Each row is a point. Each table stands for the endless flat space through its points: a line for two points, a plane for three, and so on. Write the one point that lies in both, or say that there is none.

First (2 x 3):
[[ 19 -29  -8]
 [ 19 -38 -15]]
Second (2 x 3):
[[ 16 -12  -7]
 [  9  -8 -10]]
They share: no point

First (2 x 6):
[[ -8  17  46  -1 -13  -3]
 [ 32 -15  26  39  27  33]]
Second (4 x 6):
[[ -5 -26   5  19   2 -29]
 [ 31  -6  45  15 -22  -9]
 [  1  43  77  -2   8  37]
 [ 18  19  79   4  22   6]]
They share: [ 2  9 41  9 -3  6]

First (2 x 9):
[[ -7  -9  20  15 -41 -34   5  74  -7]
 [ 33 -64  50 -15 -21  -9 -35  19 -12]]
Second (2 x 9):
[[ 19 -52  28   7 -26 -12 -17  38 -20]
 [ 15 -32  48 -13 -32 -26 -21  44   0]]
They share: [ 17 -42  38  -3 -29 -19 -19  41 -10]

First (3 x 14):
[[  0 -51  11  11 -11  -6  12 -10  44 -11  28 -28   3  36]
 [ -7 -56   3   4 -22  -1   5  -4  35 -18  38 -20  10  32]
 [  8 -73  21   7   9  -2   4  -6  60  -7  22 -16  17  34]]
Second (4 x 14):
[[  6 -27   7  38   7  10  11  11  47 -14  16 -40  12  16]
 [ -1 -82 -15 -38 -73 -44   7 -23   6 -28  39  -6  -7  40]
 [ 26 -49 -15  19  -6   1 -11  30  30 -34   1 -25  35 -11]
 [ -1 -34   9  31  -4   1  19   4  45 -10  24 -33   2  25]]
They share: [ -4 -40   6  13 -21  -8  16 -12  36 -13  31 -34  -4  37]

First (4 x 20):
[[-25  61   4   9 -22 -60  50  10  69  18  20 -36   6  -5  -2 -25  41  35
   27  11]
 [ 17  15   2 -17 -28   4  16  -2 -21  20 -32 -12 -58  69  66 -67  41 -31
    9 -53]
 [ 11  53 -46 -13 -16 -26  27  12  16  30  37   8 -63  30  45 -41   7  11
   15 -22]
 [ -1   5   6 -13 -52   8  24   4 -33  28 -30  -6 -62  83  74 -31  23 -19
   15 -75]]
Second (2 x 20):
[[  6  29  -9   4 -35 -42  61  19  29  10   4 -17 -19  28  14 -35  59   4
    7 -43]
 [-21  35  12   4 -20 -24  37   4  26  34  -5 -38 -22  40  32 -38  32   1
   19 -22]]
They share: no point

First (3 x 24):
[[ 24 -20  -6 -28 -23  36  38 -32 -19 -14  20 -28  31  12   3 -45  33  37
  -24  -6 -21 -42 -20 -41]
 [ 39 -64   3 -30 -50  32  18 -14  10 -13  30 -59  -5   6  25 -62  25  -1
  -70 -17   0 -35 -56 -26]
 [ 18  14 -21 -36  -2  35  57 -50 -44 -16  12   1  58  18 -14 -23  46  71
   11  -5 -42 -41   7 -50]]
Second (4 x 24):
[[ 39 -36 -48  -5  -2  10  37 -61 -24 -52   7 -52  -1  15 -12 -69  15  44
  -69  16 -41 -15 -14 -51]
 [ 47 -24 -46  -5 -16  18  29 -47 -42 -42  -1 -74  15  -3   6 -65  35  56
  -53   6 -49 -15  -6 -37]
 [ 24 -33  -1 -65 -49  38  37  -4 -23 -13  27 -11  26  19   4 -19  42  24
  -31 -42 -16 -49 -39 -32]
 [ 19 -34   0 -70 -35  27  47 -18   0 -16  32  12  12  31  -8 -19  23   9
  -42 -31  -1 -56 -44 -50]]
They share: no point

First (4 x 24):
[[ 15 -46  -8 -45  36  18   8  -1  42 -52 -40 -17 -26  32   5  33 -21 -59
    3  22  64  28  15 -47]
 [ 24 -15 -58 -29  64 -13 -25 -26  12 -11 -22   8 -59  55 -27  61 -44 -40
  -38  21  29  47  14 -47]
 [ 51 -69 -52 -77  25  20 -22  -5  45 -29 -25  -1 -68  10   9  37   7 -19
  -23  48  17  53  59 -41]
 [ 33 -12 -74 -21  59 -16 -39 -22   1   6 -14  26 -60  44 -27  59 -43 -31
  -43  12  21  46  10 -36]]
Second (5 x 24):
[[ 50 -48 -70 -50  76 -25 -38 -14  33   8 -12  49 -42   7   4  35  -2 -29
  -29  25  63  35  28  -6]
 [ 39 -40 -43 -34  37  -7 -33 -20  12  -4 -12  24 -49   9 -16  50 -20 -44
  -26  19  49  -4  30 -33]
 [ 43 -29 -55 -55  57  -5 -44 -17  18   6  -6  15 -37  -6  -8  59 -22 -36
  -49  19  44 -21  15 -43]
 [ 33 -57 -20  -9  22 -20 -37 -16   0 -33   1  44 -76  -4 -25  17 -25 -57
   17  -6  56  21  34 -12]
 [ 30 -58 -21  -2   5  -6 -15 -16   5 -30 -21  35 -67  28 -23  26 -19 -56
   18  11  54  35  45 -16]]
They share: [ 33 -41 -42 -37  32  10 -19   0  24 -21 -25  12 -38  18   1  35 -19 -39
 -13  14  42  33  16 -32]

First (4 x 24):
[[-16  72  36 -18 -19  29  63 -36  28 -36 -40  13  41  38  58  60   8   9
   21  81 -48  22 -56  71]
 [ 36  53 -29  55 -69 -17  72 -54  14  10 -28   0   4  -6   6 -34  65 -70
   23  39 -18 -30  -9  59]
 [-22  58  54 -32   1  61  21  -8  12 -20  -8  -3   9  18  26  30  -4  -9
  -11  51 -22  48 -30  25]
 [ 12 -15  19  -1 -49  39  24 -14 -26   2  16  -4 -40  10  22   2   5 -22
    3  27 -22  14  -1  31]]
Second (3 x 24):
[[  6  30  37   1 -45  41  56 -23  -5   4   6  -8 -14   9  21   0   2 -26
    8  45 -26  19 -19  42]
 [-25  51  29 -33 -51   0  23 -36  39 -39 -10 -10 -42  54  66  37  29 -17
   37  -7  23  54  -6  31]
 [-15  39  25 -23 -42  14  23 -29  22 -29  -9  -5 -29  39  51  30  23 -17
   23  12   4  40 -10  33]]
They share: [  2  24  25  -5 -34  37  34 -20  -4  -8  -3  -1 -11  14  26  13  10 -20
   4  42 -25  19 -17  38]

First (4 x 24):
[[-46 -27   0 -14  31  24  43   3 -25 -30  68 -43   6 -29  17   5   6 -71
  -12 -51 -23 -12  71 -21]
 [-55 -30  -5  -3  16 -31  24 -15  -1  -4  43  21  27 -28  -8  12 -35 -13
    3 -56  11 -27  33 -21]
 [  2 -47  53 -37 -17 -33 -18  46 -28 -17  78  23 -37  27  18  20  24 -39
   -9  12 -36 -12  40  -7]
 [-39 -10  -9  -9 -20 -55   2 -29  23  -8  13  53  31  -6 -26   2 -39   1
   -1 -40  15 -27   1 -23]]
Second (2 x 24):
[[-26 -16   4   7 -35 -19  12  -9  23 -50  53  25  28  -6  11  25  -4 -22
    4 -27  -3 -42  28 -47]
 [-28 -17   4  -1 -25 -20  12  -8  15 -40  49  21  22  -6   6  18  -6 -26
    0 -29  -5 -34  29 -38]]
They share: [-32 -19   4 -17  -5 -22  12  -6  -1 -20  41  13  10  -6  -4   4 -10 -34
  -8 -33  -9 -18  31 -20]

First (5 x 24):
[[-31 -65  12  31 -25 -22   1 103  14 -47  32  37  41 -36 -26  15  19  83
    0 -30  24  61  32 -11]
 [ -1 -48  -8  13  -4  19  -3  39  15 -11  -4   9  19   5 -48  11 -26  24
    4   3  -9  18  14 -20]
 [-12 -54   3  14  -7  23  -3  39   9 -12 -11  11   9  -9 -57  19 -32  43
    2   2  -6  32  23 -19]
 [  5 -64 -33   8 -30  17 -33 -35 -26  37  -5  22  10  20 -74  11 -29   5
   13  37 -52  18  15 -20]
 [  5 -26   1  14  12   7  11  93  50 -47  13   0  36   4 -18  -5  -5  21
   -1 -17  20   8   9 -26]]
Second (2 x 24):
[[ 24 -26 -19   7 -21 -21 -33  26  28 -10  51  -8  21 -15 -30 -30   3  31
   11   6 -22  24  33 -39]
 [ 30 -23 -17   2 -21 -28 -40  21  34  -7  61 -19  20 -23 -22 -35   3  41
   10   6 -26  23  38 -43]]
They share: no point

First (4 x 24):
[[-10  13 -57  12 -38  10 -11  20  -6  49  33   6 -23 -13 -22 -10 -56  -5
  -18  -9 -25   8  -2   8]
 [ -2  26 -25  -2   5  -5 -36  66  16  40  30  23 -29  20 -27 -23 -38  23
  -27 -28  -5   5  13   1]
 [ -2  26 -75  -6 -41  37 -16  12  -4  64  28  25 -45 -18 -41 -17 -82  11
  -33  12 -39  33 -11   9]
 [ 16 -54 -31  26 -31  -8 -24  37 -36  19  15 -16  -4   4  18   1  -8   8
  -34 -15 -48  14 -38  23]]
Second (4 x 24):
[[ -9 -42 -70  45 -24  10 -44  32  20  42  -7  17  11 -11  11 -50 -38  24
  -18 -16 -24  44 -12  50]
 [  9 -32 -58  25 -44   0 -32  44   4  32   7   3  13   1  -9 -40 -24  18
  -32 -16 -38  28   0  44]
 [-11 -37 -59  11 -10   8  -9  30  13  70 -28   3  16  36   9 -39 -56  40
    6   4 -60  41 -23  27]
 [-11 -28 -38   1   0   0   4  32  -4  72 -21  -1   5  45   7 -20 -56  38
    8   8 -62  24 -36   4]]
They share: no point

First (5 x 24):
[[ -42   -8   35   -1    6   28   47  -49   21  -22   -8  -55   17  -19
     7   30    3   57  -47    1  -14    9  -48   35]
 [  59    9    2   29   12   -1    2    3    8  -11   31  -26  -50   -3
    18   18  -21   46   41    0   -2  -32  -49    7]
 [ -47  -28   53  -27    9   32   41 -104  -16  -53  -11  -33  -13  -43
   -25   34   26   28  -63   32  -49   36   14   54]
 [ -17   -1   19   22  -21   35    8  -38   34  -29   -2  -37  -11  -32
    -5   -9   31   60  -17   54    2   -6  -41   15]
 [   7    2   27   16  -12   36  -10  -59   20  -51   16  -14  -50  -31
   -12   -2   37   39   -7   70   -2  -10  -19   24]]
Second (4 x 24):
[[  8   4  20  29  19  -5  49 -12 -26 -16  93 -32 -40 -15  57  33 -24  24
    6 -78 -57   8  -6  45]
 [ 42 -33  -8 -11  34   9  14 -55 -15 -20 -46 -29 -53   6 -44  25 -18  21
  -16  34  -4  -6 -25   4]
 [ 42   7  42   4  14 -36  34 -25 -15 -20   4 -24   2 -29   6  50  -3  71
   34  -1 -54 -21  -5  39]
 [ 18 -25 -22  20  38  20  34 -41 -27 -20  44 -28 -82  19  10  14 -27 -13
  -34 -41 -18  11 -13  19]]
They share: [ 26 -12  18   2  21  -2  29 -30 -17 -16  13 -34 -32 -16   4  35 -21  37
   7 -13 -34  -1 -20  25]

First (3 x 24):
[[ 47 -14  31   6  19   8   5   2 -24 -23  33  46 -65  14 -22  61 -10  -2
   21 -14 -27 -40 -30 -39]
 [ 67  41  26 -29   9  53  35 -18  11 -13  23  31 -20  -1  13  26  -5  28
  -19 -59   8  -5 -50  11]
 [  9 -51 -30  11  -7  35  11 -62  31 -33  55   1 -38  -7  -9  12 -57  -8
   79   7 -32 -57   2  13]]
Second (4 x 24):
[[ 18 -50  -3  20   9  49  -9 -46  18 -41  65   5 -30  13   7 -10 -50 -12
   26 -33 -15 -14 -22  32]
 [ 35  39  27 -33 -32  -1  41 -36  10  23   5  11 -53 -50  -9  51   0  40
   47   4 -60 -64 -21 -55]
 [ 42  19  22 -25  -4  26  50 -33   0  -1  17  30 -32 -18 -13  64 -19  16
   50  -5 -41 -60 -37 -25]
 [ 52   2   1 -17  16  41  48 -26   2 -25  27  44 -29   7 -18  68 -29   2
   51  -9 -13 -57 -32  -5]]
They share: [ 34 -16  -1  -2   3  35  17 -36  14 -25  41  19 -38  -1  -5  26 -32   4
  38 -17 -19 -38 -20   2]

First (6 x 24):
[[-73  39  14  86   1  97 -10 -56   5  30 -24  58  -7 107  61  26  63 -40
    7 -37 -61  -3  18  52]
 [ -4 -55  24   7  32  15   9  21 -64  39 -33   5  33   2   2 -59 -28   4
   31 -23 -17  10 -39 -31]
 [-32 -56  17 -17  59 -15 -45  10 -91  60 -19   6  10  -2  26 -75 -57  41
   51   4 -35  -4 -45 -57]
 [-52  23   8  74  27  50 -32 -43 -58  79  10  47 -47  56  49 -39  31  -9
   11 -54 -83 -46   8   5]
 [-29 -28  12  19  52  -1 -39  -9 -96  82   7  17 -23   2  28 -82 -28  25
   36 -28 -60 -35 -23 -45]
 [-58 -10  16  33  30  38 -48 -10 -54  60 -43  32 -11  65  38 -32  -3  26
   17 -20 -52  -1 -41   2]]
Second (6 x 24):
[[-42  -7  11  -2  19  20  11 -35 -68  39 -56  72   4   9  41 -18  -5 -10
   20 -19   2   0   1 -18]
 [-65 -32 -45  50 -10  18  -7 -42   2  61 -33  40 -19  -7 -38 -75  12  18
   21  49 -27   2 -28  30]
 [  3  20 -19  58  30  30  11 -20 -10  13 -21  -4  -7  -3   0 -35  64 -18
   61 -47 -17 -42 -30   2]
 [-12  10  76  53  74  15  20  14 -13  11  30  16  16  38  68  -6  73  -2
   37 -73 -84 -57  18 -20]
 [-49 -37  72  27  39  47  -2 -15 -63  41   1  62  21  64  93 -11 -22 -26
   12 -61 -55   1  17 -34]
 [-27 -32   1  67  22  75 -29 -34 -26  48   0  24  -2  36  26 -44 -11 -31
   28 -41 -39  -3  -3   8]]
They share: no point

First (2 x 24):
[[-28 -23 -27  -2  31  27  52 -37  35   6  31 -33 -55 -29 -27   2  13 -39
   -9  28  20 -39   5 -54]
 [-23 -27 -25   4  30  32  41 -33  38  -2  32 -23 -46 -22 -19   1   7 -35
  -17  34  30 -29  13 -46]]
Second (7 x 24):
[[ -34  -70  -87   34   90   38   74  -25   40  -41   39  -10  -23   -6
    -5    7   -1  -80  -13   66   30   -8  -21   -1]
 [ -41  -36  -42    4   48   32   26  -13   51  -31   65  -16  -31  -33
     8   -9   -7  -24  -36   45   39   -4   12  -22]
 [ -42  -45  -18   -4   -8   55  -18  -29   49   12    0   -9  -50  -31
    11   -8    7    3  -49   -1   10   10   -1  -62]
 [ -31  -18  -27  -37   -1   60  -42  -67   44  -28   40   -8  -94 -108
    18  -29   15   19  -51    7    9  -14   35  -31]
 [  -9  -66 -124   18   76   69   48  -73   -1  -40   -7  -10  -54  -37
   -30  -12   36  -87   -7   71  -21  -25  -26  -13]
 [ -41  -69  -19  -25   90   39   79  -68  112  -23   43   46  -94  -42
    37   -8  -42  -48  -34   53   13    1  -18   27]
 [  -1    1  -47    0   52   24   54    1    8   -9   60  -29    7   22
   -52  -29    6  -42  -21  108   19  -29   24  -58]]
They share: [-18 -31 -23  10  29  37  30 -29  41 -10  33 -13 -37 -15 -11   0   1 -31
 -25  40  40 -19  21 -38]

First (6 x 24):
[[  4 -16  41 -28  19  30  22  65 -67 -21  40  37  60 -10  27 -50 -64   7
  -66  12 -36 -39 -31  16]
 [ 53 -58  36  25 -13  44 -65  38  16  38   4  -5  21   7  12  -8 -31 -18
  -14  56 -12 -21 -20 -18]
 [ -7 -46 -15  -7  18  23 -26  32 -75 -48 -43  68  37 -48  61 -77 -13  52
   32 -35 -42  17  77 -18]
 [ 29 -59   0  27 -32  20 -80  52  19  14 -34  22  -2 -10  11 -41   4  -8
   -2  11  17   1  19 -62]
 [-10  -9  -8 -58  12 -18  -9  17 -28  10  10  43   9  22  34 -49 -32  30
  -20  24 -56   3  -6 -40]
 [ 23 -15  48 -19  36  44  10  18 -35   2  54  -8  56   6  25 -17 -84  20
  -38  53 -89 -43 -47  38]]
Second (4 x 24):
[[ 38 -19  51   4 -12  23 -45  51 -14  12  -3   4  30   3  63 -58 -43  -1
  -10  27 -30  -6 -22 -11]
 [-22 -67  30 -20  37  33  12  13  -8  41 -72  33 -14  -4  12 -35 -80  46
  -63   7 -38 -63 -16 -73]
 [ 53  -1  24  -3 -32  21 -70  47 -13   2  64   8  63 -13  56 -13   1 -31
   39  39 -62  16  11  30]
 [ 33 -13  60   1 -16  21 -42  55  -9  18 -12   4  27  -1  72 -61 -47  -3
  -13  19 -34 -12 -25 -18]]
They share: [ 26 -40  21  -4   6  29 -35  29 -18  12   5  17  28   0  28 -29 -37  10
 -10  34 -39 -13  -4 -12]

First (2 x 24):
[[-20  44   8 -30 -38 -32  20  -1  39  40  10  12 -23   6  37 -43  32  -4
   18 -20  24  10  12 -17]
 [ 20  34 -22 -10 -18 -17  25  14 -11  25 -20 -28 -63  46  17   7  57  41
   43  20  -6  55 -43  18]]
Second (4 x 24):
[[-22  42 -15 -12 -20 -44  24   3  46   7  -3  31  14  54  11 -19  46 -15
   47 -37  47  33  28 -19]
 [ 26  61  -4 -16 -24 -23  34  23  25  55 -14 -28 -63  10  44 -23  54  32
   10   8 -15  19 -31   9]
 [  0  47   1 -16 -20 -29  14  15  30  26   1  -1 -28  26  28 -13  46  23
   25  -7  16  36 -15  -3]
 [-22  40  11 -10  -6 -38 -14  17  46 -11  19  29  18  46  11   7  42  23
   37 -25  51  61  -4 -15]]
They share: [ -4  40  -4 -22 -30 -26  22   5  19  34  -2  -4 -39  22  29 -23  42  14
  28  -4  12  28 -10  -3]

First (6 x 24):
[[  9  -5   5  76  13  12  27 -57  14 -39  -3 104  43 -69  64 -28  18 -25
    4 -26  26  51  -1  25]
 [ 37 -19  -7  34  41 -12 -19  -1  18 -15 -17 100  85 -19   4  36  -8   9
  -16 -14   8  45  11  43]
 [ 19 -29   3  52  35  -4 -11 -31  18 -19  -7  86  61 -49  36   6  20 -11
  -18 -36  32  43  13  49]
 [ -7 -56  24  38  34 -30 -48 -33  -2  -4 -16  28  34 -41  31   4  46 -47
  -64 -54  43   9   4  72]
 [-17   9  32  48  -1  -3  -1 -14  12 -62  -8  48  47 -10  30   8  16 -20
  -17   7  14  20 -25   5]
 [ -3 -62  24  32  42 -22 -54  -9  26 -16   2  32  68 -27  15  36  56  -9
  -52 -50  57  15  28  74]]
Second (6 x 24):
[[ -4  13  83  74  80   8  21  27  68 -18 -36  -1 -10   0  27  21  12  13
  -82 -57  23  19 -12  44]
 [  2 -30  42  69  96  27  45   7  39   5 -73  30  27  -6  12  34 -23 -35
  -25 -17  60  -3 -55  56]
 [ -4 -17  25  27  91  34  18 -15  32 -23 -64  20  48 -13  35   4 -52 -18
  -35   5  55 -25 -25  53]
 [ -4  -6  52  56   1 -28 -62   2   6 -15  21  26  -4   3  19  20  50 -31
  -56 -47  10  63 -12  -1]
 [ -6  -6  18  41  60   5   9 -27  13 -81 -53  12  73  -6  10  64  31  -9
  -17 -45  16  17 -59  76]
 [ -3  -8  65  68 110  34  51  18  64  -2 -65  13   9   6  15  25 -32  -9
  -59 -26  45 -10 -24  56]]
They share: [ -3 -11  28  34  31  -7 -37 -15   8 -33 -19  22  34 -18  37  10  13 -22
 -37 -24  32  25 -27  27]

First (3 x 24):
[[-10  39 -26 -40 -12 -30  23  -7 -21 -16 -19 -38 -44  22 -35 -31   5  11
    9 -13  38 -24 -28  21]
 [-19  39 -21 -28  -6 -20  29  -5 -16   3 -31 -43 -28  26 -27 -27  15  37
   -1   0  43 -26 -20   8]
 [ 22  19 -11 -61 -35 -40  35 -18 -21 -23 -33 -13 -62   0 -64 -18   0 -12
   29 -32  13 -33 -32  50]]
Second (4 x 24):
[[ 10  31  -7 -57  12 -12  48 -25 -16   4 -73 -11 -24  26 -12 -60  18  64
   13  -5  71 -32  -5  -1]
 [-36  27 -13 -60 -36 -46  35   6 -36 -39  -9 -77  -9  21 -15 -23  13   8
   22 -11 -16  14 -50  35]
 [-16  23 -13 -57 -34 -32  30  13 -44 -32 -17 -57 -20  30 -20 -24  26  20
   17 -13  21 -10 -23  39]
 [-22  25 -11 -61 -29 -36  36   5 -38 -32 -22 -61 -13  26 -14 -30  20  22
   20 -11  10   0 -33  32]]
They share: [ -9  35 -20 -37 -13 -26  29  -8 -18  -6 -29 -36 -38  20 -36 -26  10  22
   7  -9  36 -27 -24  19]
